Every row gives one point. A path goes straight from each point to the next, and from the last back to the first. The post is the endless flat space through its rows: a point in 2 columns, a line in 3, a plane in 4, and so on, so that a path can go around it. How many times does the path go around the post? Going back the other way cancels.

Post (2 x 3)
[[ 0.18 -0.51  0.14]
 [ 0.31  0.37  0.14]]
Path (25 x 3)
[[ 0.24 -0.70  0.77]
 [ 0.77 -0.26  0.00]
 [ 0.65  0.68 -0.37]
 [-0.02  0.12 -0.29]
 [-0.23  0.07  0.29]
 [ 0.26  0.88  0.36]
 [ 0.39 -0.38  0.66]
 [ 0.63 -0.82  0.03]
 [ 0.37  0.09 -0.16]
 [-0.03 -0.47 -0.03]
 [-0.37 -0.25  0.42]
 [ 0.25  0.10  0.39]
 [ 0.18  0.07  0.35]
 [-0.05 -0.24  0.51]
 [ 0.58  0.29  0.42]
 [ 0.85  0.19 -0.05]
 [ 0.51  0.10 -0.23]
 [-0.18  0.04 -0.27]
 [-0.02  0.64  0.24]
 [ 0.22  0.69  0.40]
 [ 0.42  0.25  0.28]
 [ 0.73  0.35 -0.26]
 [ 0.37  0.59 -0.38]
 [-0.26 -0.18  0.11]
 [-0.12  0.07  0.47]]
Times around: 4
